Rows are points. Before rounding, the points of a table are all equally far from one centre. They may lie mostly on one side of it. Where is the centre, to within rounding?
In the rows, 128 means zero.

Points (10 x 3):
[[101  96  66]
 [117  82  61]
 [ 76 109  99]
 [138 184  81]
 [ 81 109 159]
 [ 93  86 167]
 [161 128  44]
 [110 171 165]
 [ 84 120 165]
 [145  40 104]]
Centre: [152 118 123]

Points, 16 rows:
[[169  94  97 186 163  34 144 171 122  81 162 135]
 [150 113 131 158 185  58 191 150 169  63 166 121]
 [147 105 109 187 140  92 151 177 165  70 210 122]
 [102  97  80 138 155  71 155 160 189  92 195 156]
 [101 118  91 162 176  56 135 153 189  87 175 136]
 [121 111  99 183 154  78 119 123 135  71 199 132]
 [127 118  46 151 153  79 149 166 126 101 190 157]
 [ 94  25  97 142 151  58 168 197 115 102 162 122]
 [ 89  59 148 132 127  88 102 165 151 121 189 106]
 [125  79 129 175 161  53 181 165 190  59 115 117]
 [143  95 121 134 145  66 114 147 139  34 165 123]
 [127  51  79 167 140  74 177 184 157  88 196 160]
 [106 136 107 201 168  54 178 137 145  85 158 143]
 [121  58 107 179 170  36 184 138 149  78 172 142]
 [137 136 110 152 167  76 152 138 153  88 206  94]
 [123  88 107 178 173  60 150 157 171 100 203 165]]
Centre: [127  88 115 150 144  98 156 157 137 112 139 125]

Points:
[[ 52 191 135 126 198 217 188 131 111 110  69 187 156 116  86 159  99 108
  115 121 160 127 100 102]
 [ 82 153 147 130 175 211 112 110 137  55  43 160 184 165  64 115  56 108
  120 111 184  90 145 145]
 [ 72 157 177 139 130 248 111  66 192 159  72 125 171 131 108 110 109 104
  122  94 197  99 100 108]
 [ 54 224 120 124 178 192  78  77 105 106 118 140 197 163 111 218 107  95
  135 110 135  89 122  89]
 [ 61 147 160  86 199 220  78  91 188 145 146 188 142 178 139 149 105  83
  158  79 151 122 120 118]
 [ 92 190 158 109 176 175 169 119 146 114 155 216 214 112 113  86  94  91
  180  75 184 104 115 126]
 [ 78 187  92  87 153 208 111  74 185 105  66 178 138 132 128 131 116  72
  154 103 123 148 159 106]
 [ 65 170  94 104 202 221  94 114 150 136  44 204 155 132  93  92 113 124
  170  86 140 119 106 126]
 [ 10 197 134 136 219 191 124 110 161 108  99 111 157 189 100 111 120  76
  103  81 221 138 135 136]
 [ 86 217 117 156 126 234 115 119 172 112  76 149 192 105  91 159 104  48
  161 113 127 126 148 117]
 [ 64 176  65 126 163 138  98  43 164  67  77 194 143 142  92  92  78  63
  122 112 146 101 147  87]
 [ 93 209 126  94 108 240 129 120 169 125 122 184 179 141 112  98 121  74
  158  78 164 150 144 127]
 [ 58 219 130  76 129 169 143 120 152  64 106 173 152 128 154 135  88  75
  157 114 141 102 137 121]
 [107 173 192  97 188 216 101  89 137  91  89 139 150 127 111 167 131  75
  110 135 134  68 149 129]
 [108 161 175 132 106 194 115 135 196  84  55 159 214 154  69  90 126 106
  163  45 158 171 127 101]
 [ 19 213 110  81 150 207 151  99 122 148 112 170 150 101  69 102 111 104
  152 131 152 114 122 121]
 [114 189 167  85 150 210 161  83 144 157  70 192 166 144  91 131 132 136
  145 108 115  87 162 102]
 [ 93 181 175 108 152 208 125  74 118 103  66 195 147 131  68 148 110  84
  108  57 123 128 126  56]
 [ 47 182 160 115 175 221 109  79 171  81  57 175 162 128 100 122  97  83
  118  65 179 136 126 131]
 [100 164 117  56 211 166 144 107 171  87  75 198 169 144  57 118 129  89
  165 120 128 156 123 156]
 [ 52 202 163  82 155 198 115 130 114  94  63 135 152 117 127 129 158  89
  170 101 148 144 107 154]
 [ 99 159 143  92 158 226 171  43 154  91 111 132 177 150 105  91 128  93
  146 166 117  78 129 111]
 [ 70 185 138 129 154 207  72  73 175  94  52 135 117 149 136 160 109 108
  151 139 104 156 125  90]
 [ 43 151 188 104 170 182 103  99 125 120  75 135 196 161  89 135  67  90
  209 122  97  95 135 105]
 [ 72 173 148  88 138 150 134  10 118 110 107 156 214 142 110 156  55 116
  146  90 138 132 106 131]
 [135 198 148  97 176 190 107  95 126 125  99 217 158 157 108  60 138 115
   95 111 120 128 166 114]
 [119 200 106  74 238 170 108 123 132  96 107 151 110 165 107 169 114 102
  118 127 100 103 147 155]]
Centre: [ 97 149 122 156 155 140 120 117 150 120 131 128 157 155  83 124 123 115
 133  95 139 117 109 114]

Points (27 x 24):
[[174 164 176 119 166 106 170  73  84  76 132 110 161 156 141  79 166  55
   62  96 103  67 148 166]
 [122 148 179  95 172 100 103  87 123  78 152 107 166 186 118  81 131  87
   57 128 100  24 182 195]
 [153 145 183 103 200 122 132  72 114  66 136 137 149 138 115  41 169 109
   49 106  75  67 143 197]
 [160 161 169 109 138 108 134  76 123  48 144 136 182 173 147  76 141  93
   61 110  83  49 169 167]
 [141 148 184  86 167 147 146  64 132  62 149 119 184 145 118  83 148 134
   67  72  81  96 146 203]
 [112 124 154 129 160 103 154  80 102  74 184 125 146 164  94  83 143 143
   79 132 109  70 177 231]
 [122 122 187 102 164  86 161 115  58  94 172 111 133 124 122  86 164  80
   67 127 111  44 195 193]
 [130 125 211 107 157  98  67  94  87  75 161  91 158 142 117 119 121  78
  100 111  60  71 162 188]
 [113 162 156 118 122 107 128 102  97 124 147  71 156 169 107 113 165  68
   55 108  72  81 137 188]
 [160 166 145  67 164  91 108  62  96  94 155  96 152 176  81 117 127  68
   59 104 120  49 149 204]
 [119 172 213  83 146 147 164  82  87  44 143 112 144 182 146  91 147  99
   97 129  93  81 169 189]
 [163 138 147  82 166  86 147  87  91  58 178 119 153 141 178  99 139 140
   53 149  69  83 156 189]
 [ 93 170 201 131 192  93 132 109  99  80 135  97 188 148 128  98 164  75
   68  87  98  82 188 163]
 [106 177 156  74 164  98 139  55  89  34 149 127 170 157 118  94 135  64
   53  89  90 125 157 162]
 [128 131 160  98 148  96 161 102  87  59 158 117 153 139 149  85 150  81
   54  75 118  56 177 204]
 [123 149 163 126 184  98 120  96  96  60 129 103 201 136 137 101 143 104
  121 115  96  55 190 202]
 [112 121 187 105 121 101 136  93 100 105 141 156 169 155 156 103 172  74
   66 107  93  57 174 185]
 [145 113 144 106 154 100 155  99  86  77 176 117 170 182  97  77 109  84
   58 110 127  67 152 220]
 [105 141 150  54 149  99 127  48 117  79 156 124 195 177 155  76 141  81
   71 111 100  58 160 155]
 [145 202 151  94 180  80 143  66  75  73 187 109 139 156 137  67 105 120
   88 147 101  61 169 189]
 [107 124 169  85 172  82 138  66 133  47 148 100 131 173 128  42 125  70
   58 104  93  89 143 185]
 [120 140 181 103 138 117 149  40  78  78 131  80 163 140 109  82 147  83
   72 113  84  91 201 174]
 [152 175 141  52 159  87 119  55 124  70 192 142 157 164 146  60 151 116
   81  99 109  54 184 188]
 [122 173 155 120 162  96 150  40 103  89 145  86 172 156 139  81  98  90
   74 103  65 117 158 165]
 [108 124 164  82 136  72 116  98  98  57 145 118 168 174 170  71 107  70
   63 142 110  76 187 171]
 [108 112 179  87 196 130 105  99 108  65 177  86 168 172 118  92 125  85
   79  91  51  65 167 179]
 [100 132 191 105 183 103 124 117 121  73 140 109 173 202 110 100 140  62
   58 121  88  73 178 201]]
Centre: [142 142 155  85 170 110 120 112 110 102 149 124 131 151 113  95 141 111
 102 121 119 113 158 144]

Points:
[[160 109 125 172 126 180 162 182  81 183  73 113 103  92 173 160 153 150
  109 133 121 152 156 191]
 [ 86  40 122 133  87 123 197 201 140 168 104 134  88  66 119 218  98 164
   52 147 138 140 174 179]
 [120 142  98 107 119 123 155 169  89 129  76  89 140 123 178 184 124 180
   75 152 162 123 153 200]
 [ 87  81 132 210  58 147 150 183  81 143  76 133  93 111 114 173 113 189
   23 157 147 154 136 212]
 [125 108 126 117 100 114 192 176  87 136  90 161  93  68 114 199 125 173
   47 100 160 150 129 216]
 [113  71 129 150  92 143 176 149  64 143  64 125  99 116 153 164 124 202
   52 152 188 143 180 180]
 [144  95 136 136  84 155 181 172  73 166  70 129 130 100 154 150 142 174
   40 100 187 185 141 192]
 [129 100 126 196  82 158 155 170  73 152  13 132 112 118 145 184 120 154
   58 143 121 123 146 196]
 [152  70 131 127  77 137 137 190  34 137  77 138 106  99 102 178 124 173
   55 115 136 145 217 163]
 [103  76 111 161  40 111 152 130 116 168  63 122 142 105 169 167  98 184
   48 102 175 198 109 199]
 [146 116  76 144  79 139 187 121  88 166  89 141  86  90 133 181 111 185
   57 171 151 141 180 152]
 [125  74 123 200  64 141 176 186  86 171  87 156 131 100 132 156 116 169
   33 114 154 143 135 221]
 [149  92  86 212  94 148 165 197 112 190  51 165 105  88 121 170 133 182
   98 127 141 148 151 178]
 [140 119 109 170  89 135 133 158  89 193  78 133  93  74 133 153 150 188
   93 148 137 103 145 223]
 [154  77 118 146 114 157 192 156  54 140  57  97 121  81  91 164 124 151
   66 130 132 122 178 178]
 [128  86  80 200 122 142 163 167 102 171  57 122 120 143 150 150 126 196
   31 111 153 150 168 178]
 [124  84 119 161  60 131 154 177  95 114  78 161 102 108 126 177 146 181
   38 162 182 143 141 224]
 [127 103 107 157 100  86 174 135  96 141  74 126 114  62 140 202 119 173
   58  82 142 124 132 196]
 [ 83  79 152 179  90 186 145 182  61 176  78 163  94 122 146 152 116 144
   19 116 100 152 152 220]
 [164  91 119 145 140 151 150 184  76 144  70 135 112  95 136 177 124 196
   67 117 181 175 175 181]
 [135 116 104 172  85 137 164 180  56 179  77 140 140 103 121 181 112 181
   40 138 117 137 129 197]
 [148  72  85 148  81 152 146 148  62 179  52 147 112 110 170 169  78 161
   44 125 162 161 147 192]
 [104  74  87 180 108 151 142 163  57 123 148 131 118 103 132 215 125 171
   44 116 122 155 145 191]
 [149  83 126 153  59 142 134 205  84 172  54 151 125  95 161 144 111 198
   76 110 158 103 159 173]
 [131 110 158 144 128 125 152 138 107 169  86 136 108 131 183 156  93 182
   63  93 198 135 187 212]
 [166  85 135 160  99 129 160 166  67 151  56 126 101 105 180 161 107 152
   84 164 165 134 141 194]
 [155  91 159 191  85 155 169 141 123 166  81 121  80 147 128 183  73 177
   57 116 125 121 196 216]
 [ 72  64 117 149  75 153 130 143  26 155  73 134  63  92 173 186 112 131
   86 123 111 128 186 190]
 [137 119 122 177  84 164 140 177  77 178 100 139  80 123 163 175  86 220
  133 127 143 125 139 180]
 [125 113 156 162  68 133 181 169  99 142  59 115 100 136 149 194  95 154
    7 111 137 189 112 203]
 [112 100 151 170 137 120 167 159  63 159  61 162 106  83 146 183 112 155
   34 131 127 128 132 164]]
Centre: [ 86 106 120 134  84 138 125 162 133 144  97 127 100 129 104 141 104 120
  99 114 137 161 154 160]

Points:
[[ 79 146 200 131  86 179 116 121 110  81 121  54  67  91 184 100 137  72
  185 156 142  77 179 130]
 [150  86 125 147  98 141  84 151 112  94 127  58  68 133 180 132 137  61
  195 136 139 104 210 181]
 [ 99  69  99 148  67 171  75 104  56 138 141  58  89 129 212 115 134  57
  151 147 182 146 151 133]
 [139 149 193 136 122 154  68 121  50  83 122  79  43 115 165  50 106  73
  166 131 148 110 156 136]
 [167 128 140 172  93 145 118 137  84 113 149  52  77 134 156  60 116  81
  179 158 180 102 171 166]
 [122 119 161 129  94 153 107 107 122 120  94  66  80 147 201  90 116  72
  173 144 183  66 219 183]
 [109 118 120 112 127 127  79 133  72 114 159  29  23 116 181 116 168  53
  176 153 151  75 169 154]
 [105 125 144 167  82 113  68  64  90 112 119  77  57 163 158 103 140  77
  149 144 122  72 191 158]
 [102 119 150 184  80 161 113  92  76 110 141  42  30 101 199  96 112  73
  141 160 172  99 191 152]
 [114 119 163 147 104 161  98 123  75 136  79  80  39 111 196 114 116  33
  196 192 155  66 121 153]
 [148 146 164 159  53 149  82 134  99  90 134  65  46 127 181  79 119  74
  157 104 155  86 161 109]
 [ 90 142 171 167 122 148 121  91  31 102 112  86  55 155 158 129 150  57
  213 109 159 118 139 154]
 [106  95 125 156 114 165  76  78  49 169  92  69  77  82 155 129 124  74
  190 133 145  82 175 173]
 [117 103 173 179  89 157 100 125  71 115 111  70  43 136 176 132 103  43
  167 128 157  56 153 164]
 [155 131 127 179 101 137  79 113  50  98 107  63  76  92 152  71 112  87
  163 162 132  99 192 139]
 [ 94 116 159 180  74 163  87 132  62 102  95  60  28 122 136  82 104  99
  140 100 141  93 172 165]
 [110 109 167 117  98 125  75 110  68 128 109  92 115 145 184 101 119  58
  182 146 137  66 204 148]
 [124 149 156 148 109  90 130 138  71 110 113  23  40 145 108 127 124  89
  189 107 158  90 126 155]
 [108  83 156 159  45 165  84 121 125 117 108  74  44 129 172  87 148  54
  154 129 111 128 179 143]
 [119  93 152 154  48 144  64 102  89 143 112  93  53 123 157 133 117  60
  192 123 136  92 198 166]
 [108 163 183 144  99 137 105 106  68 133  93  41  31 129 187  91 125  45
  184 123 137  97 148 177]
 [158 139 126 170  97 203  57 107 127 114 114  73  58 120 167 104 102  80
  150 124 126  68 156 192]
 [129 133 137 133  90 199  84  85  92 107 146  71  67 114 203  95 135  90
  167 157 112  96 182 192]
 [137 112 121 122  80 154  76 137 112  97 123  14  89 134 133 121 154  94
  218 158 163 119 180 151]
 [135 170 155 178  86 161  87  95  81 153  93  73  30 115 195 138 127 118
  144 144 159  46 137 167]
 [105  94 105 141 129 163  62 108  84 123  82  69  58 148 208  77 159  79
  198 136 162  83 164 131]
 [107 117 151 143  74 171  59 121 103  94 145  68  42 139 161  82 145  59
  198 131 149  93 160 185]
 [136 159 149 156 105 139  82  94 100 119 157  86  64 139 158  87 172  26
  194 115 121 103 155 145]]
Centre: [ 98 148 122 118 124 142 103 128 115 124 108 107  70 115 151 137 120  91
 134 145 169 140 143 140]

Points, 30 rows:
[[208 118 163 151 147 101  69 119 133 171 160  66  45 118 111 131 105 172
   56  79 113 166 152 126]
 [165 118 140 128 132 118  14 141 147 157 155  82  32 131 138 112 107 142
   65  59 177 107 133 123]
 [199 159 182 108 154 116  49 133 147 191 144  85  74 118 110 105 114 128
   89  22 144 173 159 104]
 [188 159 167 114 119 151  30 140 148 168 128  44  81 148 108 112 126 141
   64  64 170 116  91 161]
 [227 127 180 105 172  94  27 135 126 167 166 104  75 102 134  77 104 152
   91  36 138 160 141 102]
 [172 134 150  92 154 131  47 142 137 173 139  48  68 119 129  91 119 137
  113  64 152 202 135 154]
 [213 158 162 113 184  83 135 134 116 141 150  77  38 121 115 104 107 104
   38  78 158  92 139 182]
 [189 161 153 103 130  97  45 150 127 184 122  94  33 136 126 151 115 148
  109  73 141 170  85 143]
 [206 148 120 145 158 101  74 176 131 147 140  93  63 135 117 123  91 119
   53  86 103 190  96 150]
 [183 137 173 100 137 151  24 120 123 176 154  54  77 119 151 133  89 136
   99  79 186 110 154 146]
 [137 122 141 135 172 145  61 154 169 164 164  91  28 141 118 117 126 151
   90  52 127 162 111 159]
 [171  83 173 111 116 114  48 132 163 175 147  78  67 119 122 119 155 134
   61  30 137 142  94 180]
 [146 113 125 143 137 122  59 158 158 188  93  50  67 141 124 120 114 134
  112  66 156 134 111 175]
 [219 146 131 137 147  88  35 123 132 191 137  67  44 124 130  95 102 134
  110  63 120 136  94 102]
 [204 144 156 157 146 119  59 109  79 172  96  93  24 127 128  68 110 152
   61  94 136 143 101 178]
 [141 137 188 139 141 149  52 138 136 182 133 114  54 127 140 100 126 147
   68  40 181 174 124 118]
 [220 142 121 132 148 118  34 159 125 171 171  80  48 150 147  89 107 124
  118  81 150 156  74 124]
 [163 103 139 114 154 138  19 134 112 141 186  69  69 128  85 107 111 125
  110  52 118 188  86 158]
 [197 127 116  99 144 106  46 133 111 194 174  71  67 146 150  87 110 137
   58  87 170 155 110 101]
 [206 122 174 102 151  98  63 154 107 199 179  66  61 139  86  85 134 113
   56  70 202 169 154 125]
 [229  95 159 123 122 118  59 155 116 138  97 128  54 187 141 108 128 115
  112  77 151 126 133 194]
 [192 175 119 162 115 111  79 143 110 207 116  95  34 137 124 138 102 109
   81 102 166 138 142 137]
 [145 135 140 111 161 119  56 107 151 191 154  83  51 123  77 100 121 153
   56  79 152 169  52 147]
 [152 135 135 162 202  87  42  98 157 165 138  68  53 136 115 108 131 108
   57  97 155 119 134 147]
 [210 114 139 110 174 108  26 129 147 185 165  68  84 151 107 114 113  82
  105  33 143 159 113 133]
 [210 113 179 109 150 112  39 142 140 151 157  57  44 123 140 100  89 155
  104  54 134 118  66 130]
 [178  81 129 139 119 123  57 137 147 170 145  72  84 147 131 151 129 142
   58  50 180 126 137 151]
 [172  90 182 121 172 142  43 136 153 201 133  55 101 131 104  81 114 124
   86  41 205 124 104 136]
 [167 135 179  71 167 109  50 129 118 176 110  42  50 109 138 135  98 113
   97  94 152 121  95 176]
 [198 124 135 122 113 111  82 149 143 176 173  59  51 148 114  51  84 180
   76  57 134 144 106 152]]
Centre: [173 124 166 125 143 111  86 137 113 164 155 122  97 119  95  93 115 120
 102  97 142 115 118 151]
